Each row of a before or after table is a point. The points were changed in one or more steps. Then noise was added and the rows were shuffled. The steps act on how far a point lies along the listed directions, d1 being the first. Write out the steps. A step turns or swaps two directions, mirrors them in a line or flattens them onto one, adds a multiple of one to another, or multiplies one. Angles are multiples of 10 degrees, from the lower direction toward the higher: turns from -170 to 170, lines from 10 to 170 but not 90. Use the fewest steps. Two steps may share a direction if one is a turn and the other turns, adds or multiplies; they go together, in the order done. Otherwise the lowest direction goes first.

Directions:
(1): [-0.27 -0.54]
(2): [-0.54  0.27]
Before:
[[ 0.01  0.69]
 [ 0.06  1.23]
 [-0.33  0.35]
 [ 0.66 -0.09]
 [ 0.04  0.10]
 [ 0.56  0.18]
 [ 0.17  0.21]
 [ 0.28  0.05]
 [-0.27  0.14]]
After:
[[-0.65  0.23]
 [-0.12  0.06]
 [-0.45 -0.22]
 [ 0.31  0.59]
 [-0.13  0.25]
 [-1.13  0.44]
 [-0.01  0.58]
 [-0.19 -0.19]
 [ 0.06  0.29]]
Steps: turn d1 and d2 by -70 degrees

Directions:
(1): [ 0.26  0.27  0.37 -0.67]
(2): [ 0.09 -0.81  0.16 -0.20]
(3): [ 0.80  0.01 -0.04  0.29]
(4): [-0.11  0.05  0.75  0.38]
Before (9 x 4):
[[-0.28 -0.23  0.32 -0.31]
 [ 0.68 -0.18  0.48  0.59]
 [ 0.53 -0.44 -0.59  0.17]
 [ 0.24 -0.10  0.08  0.22]
 [ 0.24  0.59  0.28  0.42]
 [-1.14 -0.07  0.42 -0.12]
 [-0.20 -0.34  0.51  0.07]
 [-0.41  0.89  0.70  0.15]
 [ 0.00 -0.01  0.11 -0.22]]
After (9 x 4):
[[-0.17  0.62  0.42  0.29]
 [-0.78  0.90  0.26 -0.27]
 [ 0.01 -0.04  0.22  0.26]
 [-0.22 -0.27  0.04 -0.46]
 [-1.00 -0.19 -0.48 -0.54]
 [-0.44 -0.41  0.26 -0.23]
 [ 0.04  0.04  0.09 -0.34]
 [-0.07 -0.14  0.86  0.55]
 [ 0.65 -0.46 -0.03  0.51]]
Steps: turn d3 and d4 by 50 degrees

Directions:
(1): [ 0.35  0.51  0.25  0.58 -0.54 -0.10]
(2): [-0.44  0.22 -0.75  0.36  0.03 -0.38]
(3): [-0.34 -0.70  0.29  0.62 -0.08  0.00]
(4): [ 0.23 -0.31 -0.55 -0.06 -0.57  0.55]
Before (11 x 6):
[[-0.40 -0.13  0.69  0.76  0.23 -0.67]
 [-0.22 -0.38  0.62  0.40  0.23 -0.37]
 [-0.34 -0.64  0.58  0.41 -0.17  0.29]
 [ 0.40 -0.66 -0.85 -0.20 -0.45  0.22]
 [-0.19 -0.45  0.50 -0.11  0.17 -0.31]
 [-0.40 -0.61 -0.72  0.01  0.18  0.37]
 [ 0.10 -0.13 -0.91 -0.46 -0.21  0.28]
 [-0.37 -0.64  0.56 -0.04  0.31  0.04]
 [ 0.04 -0.45  0.13 -0.40 -0.17  0.43]
 [ 0.21 -0.10 -0.39 -0.46 -0.37  0.47]
 [-0.26 -0.10  0.88  0.39  0.16 -0.37]]
After (11 x 6):
[[-0.34 -0.39 -0.49 -0.24 -0.06  0.17]
 [ 0.47 -0.46 -0.88  0.05 -0.63  0.08]
 [ 0.08 -0.04 -0.61 -0.36 -0.36  0.36]
 [-0.63 -0.75  0.27  0.30  0.03  0.21]
 [-0.42 -0.37  0.11  0.06  0.20 -0.49]
 [-0.69 -0.48 -0.02  0.26  0.30 -0.26]
 [-0.31 -0.48  0.53  0.36  0.33 -0.39]
 [ 0.26  0.21 -0.85 -0.02 -0.55  0.15]
 [-0.41 -0.35  0.78  0.13  0.40 -0.32]
 [-0.20 -0.02 -0.73  0.71 -0.34  0.14]
 [-0.24 -0.29  1.04  0.51  0.28 -0.48]]
Steps: turn d1 and d2 by -80 degrees
